Rows are points. Each copy is the shape, with its points in the same order, stretched, turned, moved and blurred by noise. Is it also mirrored, or only turned?

Shape:
[[-16   7   2]
 [-21 -25   2]
 [-14   1 -48]
 [ 58 -66 -20]
 [-23   3  -4]
 [ -6 -63 -18]
 [  6  -9   0]
 [ -7 -18  -4]
 [ 26  -4   2]]
Copy 1 (9 x 3):
[[-22 -12  21]
 [-48 -15   1]
 [-14 -58   5]
 [-22 -12 -95]
 [-28 -20  22]
 [-62 -29 -45]
 [-18  -8  -8]
 [-33 -15  -7]
 [ -1  -1 -19]]
Copy 1 is: mirrored
Copy 2 (9 x 3):
[[  4  28  -6]
 [ 30  22 -22]
 [-16 -12 -33]
 [ 68 -66   4]
 [  1  25 -14]
 [ 58 -18 -38]
 [ 15   4   3]
 [ 23   6 -12]
 [ 15  -7  20]]
Copy 2 is: mirrored

Shape, 10 rows:
[[-53  -6 -23 -12  36  37]
 [  8 -42  -9 -20  22 -68]
 [ 51 -16  14  -1 -19 -25]
 [-14 -17  12  27  23 -22]
 [-55 -16  10   4 -14  55]
 [ 30 -23   9 -36 -20 -30]
 [-51  27   8   8  -2  29]
 [-19 -28 -19  -9 -12 -72]
 [ 58  -5 -25   7 -25 -55]
 [ 21  11  19 -19  -6 -34]]
Copy 1:
[[-51  -2 -29 -20  25  40]
 [  8 -10   1  17  32 -72]
 [ 36  -2  36  32 -30 -42]
 [-35   9  20  41  19 -10]
 [-67 -19  25 -30 -14  47]
 [ 30 -10  25  -8 -17 -51]
 [-62  33   8  -8 -15  30]
 [-30 -12  -3  10   4 -84]
 [ 36   1   0  49 -40 -77]
 [ 21  31  25   8 -11 -42]]
Copy 1 is: only turned
Copy 2 (10 x 6):
[[-50 -11 -28 -27  26  28]
 [ -2 -76  19  -1  34 -33]
 [ 58 -19  29  16   0 -22]
 [-23 -18  23  19  23 -12]
 [-32   4 -15  -9 -30  43]
 [ 43 -43  18 -17  -6 -18]
 [-34  27 -13 -22 -14  -5]
 [-15 -72  -5   0  -7 -47]
 [ 63 -31  -3  24   5 -58]
 [ 30  -9  27 -20   4 -41]]
Copy 2 is: only turned
Copy 3, 10 rows:
[[-20   6 -65  14  19  49]
 [ 11 -42  -1 -16  58 -31]
 [ 27  -7  49 -12   4  -5]
 [  0   3  -3  37  36  -2]
 [-51   2 -20  25 -10  54]
 [  6 -25  30 -45  15  -5]
 [-35  41 -29  16  -5  15]
 [-13 -43  -3  -1  20 -52]
 [ 50 -22  31 -15 -12 -41]
 [  2  10  25 -32  17 -20]]
Copy 3 is: only turned
Copy 4 (10 x 6):
[[ -9  -2 -46  46  35 -39]
 [ 18 -13  24 -67  38 -50]
 [ 49  -8  48 -36   4  20]
 [-15   8  30   1  31 -25]
 [-14 -27 -16  67 -12 -21]
 [ 60 -23  28 -42   4 -16]
 [  5  22  -9  64  -6 -31]
 [  9   0  17 -63  -2 -64]
 [ 45  22  34 -78 -10  20]
 [ 59  12  37 -20  13 -20]]
Copy 4 is: mirrored

Shape (14 x 8):
[[ -1  21  20 -63 -29 -12 -49 -10]
 [-17  -3   9   6 -11  37  58  -1]
 [-28   4  54   5  -3  12  21 -21]
 [ 33   3  26  21  21  65   0 -14]
 [ 24  29 -25  -4  80 -11  16  34]
 [ -3  19   4 -27 -19 -19 -36  39]
 [ 48  31 -24 -25  43  -9  45  39]
 [ 31  -7 -30 -36  59  -9  46  23]
 [-49  21   2 -33  -1  29  12  -5]
 [  1  41  -9 -30 -35 -49 -40 -14]
 [ 50  18 -18  -6  36 -11 -19  61]
 [ 20  19 -17 -22  38 -12  30  56]
 [ 31  30 -50   9  40  16  24  38]
 [-26 -21   3 -22 -28 -18 -35 -14]]
Copy 1, 14 rows:
[[-46  -1 -29 -48  22   1 -30  45]
 [ 43 -25  27 -13  -2  17  52   6]
 [  0   3  42 -45  30  13  17  -3]
 [ 45  -8  11 -15  20  60 -19 -28]
 [ 19   9 -50  80  43   0  -2 -16]
 [-42  13 -16  12  -4   6 -24  52]
 [ 59   4 -49  64  28  -5   5  21]
 [ 47 -38 -37  65  40 -23   7   1]
 [-20 -28 -10 -25  19  21  54  23]
 [-46  41 -46 -29 -11 -33 -16  28]
 [  9  16 -39  78   9  14 -47  22]
 [ 24  -3 -27  71  24  -2   6  29]
 [ 40   5 -51  68  -6  13  13  -2]
 [-53 -21  12 -33 -13 -19 -15  10]]
Copy 1 is: only turned
Copy 2:
[[ 14 -41  -3 -66  -4   9 -27 -19]
 [ 16  13  -8  16   7  34  46  26]
 [ -1 -27  40   4  -3  25  53  -7]
 [ 27  42  60  11  10  62   2  30]
 [-19  66  25 -14  51 -52   3  10]
 [-13 -34   5 -48   7 -15 -28  26]
 [ 28  54  -4 -36  30 -49  -3  27]
 [ 25  41 -33  -8  65 -38  -4  -5]
 [-35  -5 -20 -28  25  40  39  -9]
 [ -2 -21   3 -39 -50 -14 -17 -23]
 [  7  30  24 -36  32 -49 -55  47]
 [ 10  30  -5 -17  49 -51  -6  28]
 [ -3  73   2 -12  20 -32 -14  34]
 [-19 -45  -9  -2  -6  26 -25 -30]]
Copy 2 is: only turned

Shape (13 x 9):
[[ 27  18  21  26 -20  10 -19  20 -14]
 [-29   9  38  28 -31  68 -17 -16 -16]
 [ -5 -53  13   7  41 -29  49  34   1]
 [-21 -46  63  50 -21   1 -17 -22   9]
 [ 24  45  59   3  -8   1  30 -28  20]
 [ -6  24 -13 -38   8 -33  40   5  79]
 [  0 -14 -17 -38  37   0 -40 -23  -4]
 [ -8 -22  18  70 -12 -56 -15  12  33]
 [  3 -12  40 -12 -24  36   7 -29  -9]
 [ 49  68  20   9 -38   0   0  33  29]
 [-13  13  11  23  33 -20  -3  16 -22]
 [ 10 -19 -42  -1  -2   3  30 -24  42]
 [ 10  -2  19 -27  67  46 -22 -13  -3]]
Copy 1:
[[ 31  31  -3   6  19 -33   9  16 -43]
 [ 27   7 -17 -55  -9  13   4 -10 -69]
 [  6 -16 -16  53 -23  27  51  40  15]
 [ 48 -51   5 -19 -37 -20  47 -24 -67]
 [ 31  10  46 -46  39   3  43  13 -17]
 [  2  14  45 -18 -43  15  32  18  73]
 [-27 -26  19  17   9  27 -44  -9  23]
 [  9 -18  14  33 -50 -57  55 -12 -51]
 [ 44  -9  12 -31  17  30   9 -24 -15]
 [ 44  68  18 -19  20 -50  20  36 -11]
 [-17   1   1  29  -1   7  15  44 -45]
 [-13  14   8  14 -16  13  18 -44  46]
 [-31 -27  -7 -16  41  21 -14  23  10]]
Copy 1 is: mirrored
Copy 2, 13 rows:
[[-23  17  38 -10  -8   0 -28  23  26]
 [-52 -11  49  30  -7   4 -13  -3  69]
 [ 35   3 -16  35  25 -31  47  14 -43]
 [ 12   3  36  59 -21  -7  21  44  49]
 [  6  -6  95  -6   0  43   8 -19  16]
 [ 10  35  -7 -18  18  80  48 -20 -34]
 [ 20 -22 -45   8   3  46 -37  -8  15]
 [ 32  56   4  14  19   0  33  65  39]
 [-11 -16  43  32 -38  24  -1 -20  24]
 [-44  42  61 -44   4  37 -16  19   1]
 [  6  13   2   0  55  -4 -17   6  22]
 [ 15  15 -26 -19 -28  26  50 -14   4]
 [-10 -73  -5  -3  30  36 -32  -3  23]]
Copy 2 is: mirrored
Copy 3:
[[ 45  13   1 -16  15  37   4  18   0]
 [ 37  38  20  13   8  67 -40 -31  40]
 [-50 -19  14  14  23 -16  38 -29 -53]
 [ 19   5  78  28  29  27 -37  -6   2]
 [ 36  29  -8 -15   5  15 -52 -23 -49]
 [-18 -37 -47  -4 -21 -71 -46 -21 -35]
 [-30  15  21 -55  -6 -27  -1  -3  18]
 [ 33 -11  43  41  39 -33 -12  32 -14]
 [ 22  10  31 -20 -12  40 -27 -37  -2]
 [ 65  -8 -53 -24   2  20 -29  28 -21]
 [-11  43  -4  10  17   0  19   2 -16]
 [ 26 -31   6 -20   9 -60 -10 -42  -5]
 [-47  34   3 -67  32  18 -16 -31   9]]
Copy 3 is: mirrored
Copy 4, 13 rows:
[[ 20 -26  50  32 -24  14   3 -21   9]
 [-13 -49  24  44 -33  45 -35  18 -30]
 [-26   9  64  -5   4   0  65  34  -9]
 [-42 -77  42  51   8  48  17  18  14]
 [-34  18  26  42   9  13  -5 -55  -8]
 [-17  66 -33   6  -1 -26  50 -22  15]
 [  9 -14  -4 -53   6  31   1 -10  26]
 [ -5 -22  34  57  20   3  51  25  51]
 [-31 -53  21  10 -13  30   0 -28 -30]
 [ 18  29  23  52 -42 -13   9 -55  17]
 [  1  14  54   3   5   3  -1  19  21]
 [ 17   5 -15   4  14   0  53   4 -25]
 [ -5  15  29 -34 -11  71  -7  -2 -10]]
Copy 4 is: only turned
